Every row gives one point. The points of each table are mixes of a few directions, plus a little noise. How many directions does each table use, and how many do they share? Where both have some left over, give the other angles between the two spaces (their principal angles), to ten degrees, smallest first.
(in the rows, 128 means zero)

First (4 x 2):
[[ 73 184]
 [146 110]
 [107 148]
 [186  68]]
Second (6 x 2):
[[182  72]
 [125 130]
 [155 101]
 [152 103]
 [ 98 161]
 [ 56 203]]
Directions: first 1, second 1, shared 1

First (6 x 3):
[[225  57 151]
 [ 46 189 108]
 [113 140 124]
 [ 99 148 121]
 [105 144 122]
 [180  90 140]]
Second (4 x 3):
[[ 96 153 119]
 [229  55 151]
 [ 87 160 117]
 [101 149 123]]
Directions: first 1, second 1, shared 1

First (7 x 4):
[[104 134 121 173]
 [171 140 132 112]
 [110  76 135   8]
 [123 103 132  66]
 [213 162 136 127]
 [ 83 142 117 219]
 [ 94 137 119 192]]
Second (7 x 4):
[[185  82 175 110]
 [132 126 132 128]
 [167  96 160 114]
 [149 111 144 121]
 [171  93 162 115]
 [ 43 196  61 155]
 [ 44 194  63 154]]
Directions: first 2, second 1, shared 0; angles 50

First (7 x 6):
[[164 111 104 157 180 147]
 [154 135 146 215 132 148]
 [144 117 114 132 154 136]
 [ 99 157 178 164  55 119]
 [ 74 149 155  62  58  97]
 [141 128 130 155 136 135]
 [126  99  69  15 182 112]]
Second (7 x 6):
[[102 123 143 113 134 122]
 [109 124 140 116 132 122]
 [181 137  99 159 115 141]
 [161 136 109 147 120 137]
 [239 150  63 196 101 159]
 [  7 104 198  52 158  93]
 [ 95 123 146 108 137 119]]
Directions: first 2, second 1, shared 0; angles 50

First (7 x 8):
[[143  96  93 147 137 106 161  93]
 [160  82  96 152 146 113 158 100]
 [136  94  71 153 132  90 185  63]
 [151 127 192 115 143 178  68 205]
 [ 52 234 165  82  84 136  90 157]
 [166 102 187 123 151 179  73 205]
 [ 86 161  90 125 104  91 164  75]]
Second (8 x 8):
[[141 108  94 129 104  69 184  58]
 [115  81 120 164  87 144  99 249]
 [170 110 138 106  96  65 170  57]
 [155 111 173 114 104 130 102 176]
 [138 113 149 127 112 135 111 172]
 [ 79 161  60 150 173 135 160  57]
 [101 129 124 149 136 170  95 197]
 [120 213 167  86 210 179 102  58]]
Directions: first 2, second 3, shared 1; angles 70

First (7 x 9):
[[166 144 140 133  94 172 141 119 132]
 [ 43  95 184 172 231 117  43 137 126]
 [152 159 115 209 105  93  63 139 145]
 [155 107 155 113  61 113 121  64 141]
 [105 120  98 108 113 156 112 101 187]
 [ 86 113  90  67 164 132 170 143 134]
 [189 159 114  93 127 112 246 194  31]]
Second (8 x 9):
[[129 214 108  63 141  85  30  84  86]
 [156 122 101 132 146 129 127 139 140]
 [133  83 123 166 129 154 177 130 148]
 [ 62 172 220  80  78  96  95 164  96]
 [183  73  77 171 158 154 175 157 170]
 [ 70 178 223  69  80  86  84 196 100]
 [140  99  80 171 148 161 161  47 133]
 [151  83  94 171 145 158 174 108 152]]
Directions: first 5, second 3, shared 0; angles 50, 70, 70
